Rows are points. Each copy is the shape, with its points in the same order, stretched, turned, moved and blurred by noise. Say if it was mirrored as well.
In the rows, 128 means zero.

Shape:
[[139 133]
 [146 152]
 [184 159]
 [172 177]
 [ 32 106]
 [156 142]
 [161 101]
 [ 41 156]]
Copy 1, 8 rows:
[[108 138]
 [ 93 152]
 [ 63 149]
 [ 60 174]
 [225 150]
 [ 87 131]
 [108  87]
 [175 211]]
Copy 1 is: mirrored
Copy 2 (8 x 2):
[[150 128]
 [158 110]
 [194 100]
 [190  92]
 [ 36 142]
 [164 124]
 [166 161]
 [ 50  99]]
Copy 2 is: mirrored
Copy 3:
[[130 150]
 [110 145]
 [ 88 166]
 [ 83 152]
 [203  95]
 [112 157]
 [140 180]
 [162  77]]
Copy 3 is: only turned

Shape, 9 rows:
[[113 197 149 183]
 [137 150 115 117]
 [116 154 180 165]
 [184 116 157  98]
 [183 131 145 130]
 [120  97  85 142]
 [138 183 132 152]
 [ 77 110  93 145]
 [ 94 121 164  83]]
Copy 1, 9 rows:
[[122  66 141  93]
 [112 144 133 101]
 [111  66 104 115]
 [ 71 140  87  86]
 [ 90 123  89  64]
 [176 147  93  92]
 [109 105 140  83]
 [189 131 115 132]
 [ 96 132 125 180]]
Copy 1 is: only turned
Copy 2 (9 x 4):
[[194 143 101 249]
 [142 147 125 143]
 [154 110  96 220]
 [ 68 136 160 127]
 [ 99 132 171 153]
 [168  82 142 110]
 [158 161 124 202]
 [198  78  96 125]
 [114 125  55 125]]
Copy 2 is: only turned
Copy 3:
[[ 63  94 104 104]
 [131 135 151 142]
 [ 88  97  82 144]
 [198 122 131 174]
 [176 127 123 142]
 [143 188 133 132]
 [108 111 126 116]
 [ 88 179 131 145]
 [104 115 136 194]]
Copy 3 is: mirrored
Copy 4, 9 rows:
[[218  71 166  58]
 [119 120 140 101]
 [178  83 136 114]
 [ 84 106 133 164]
 [121  98 163 140]
 [122 182 130 130]
 [175  88 164  72]
 [142 184 106 106]
 [ 96 130  67 140]]
Copy 4 is: mirrored

Shape (11 x 6):
[[174 153 108 150 137 131]
 [172 108 101 153 152 139]
 [144 114 128 118 144 142]
 [141 133  96 131  96 121]
 [165 101 105 151 120 119]
 [164 127 151 142 133 144]
 [  7 142 101 146 129  43]
 [163 143 105 136 144 120]
 [148 120 159 151 125 117]
 [173 113 168  96 141 138]
 [ 67 127 133 149 118 146]]
Copy 1 (11 x 6):
[[131 161  67  99 115 133]
 [138 117  46 134  91 122]
 [119 113  87 143 122 117]
 [154 165 120 141 132 146]
 [156 115  62 142 114 142]
 [ 99 110 104 134 113 146]
 [219  79 176  17 209  77]
 [127 149  67 111 120 111]
 [126  91 115 119 124 143]
 [ 73 114  79 180 124 116]
 [144  97 179  98 127 134]]
Copy 1 is: mirrored
Copy 2, 11 rows:
[[115 125 154 142 183 105]
 [ 83 131 124  96 192 100]
 [105 135 101 107 138 111]
 [143 153 165 108 136 131]
 [106 141 139  86 180 137]
 [123 139 111 135 175 124]
 [222  37 191  11  34 118]
 [107 112 145 127 163 108]
 [143 119 126 115 167 149]
 [ 95 136  75 147 140 151]
 [193 137 130  68 103  88]]
Copy 2 is: only turned
Copy 3, 11 rows:
[[132 130 139 160  99 165]
 [126 179 140 174  77 175]
 [107 145 157 132 110 153]
 [ 96 124 101 140 106 150]
 [119 174 114 163  91 179]
 [135 139 170 152 133 138]
 [ 89  99  66  28  17  84]
 [130 125 137 145  78 167]
 [143 137 149 135 116 134]
 [118 130 172 127 153 163]
 [ 90 130 144 102  98  65]]
Copy 3 is: only turned
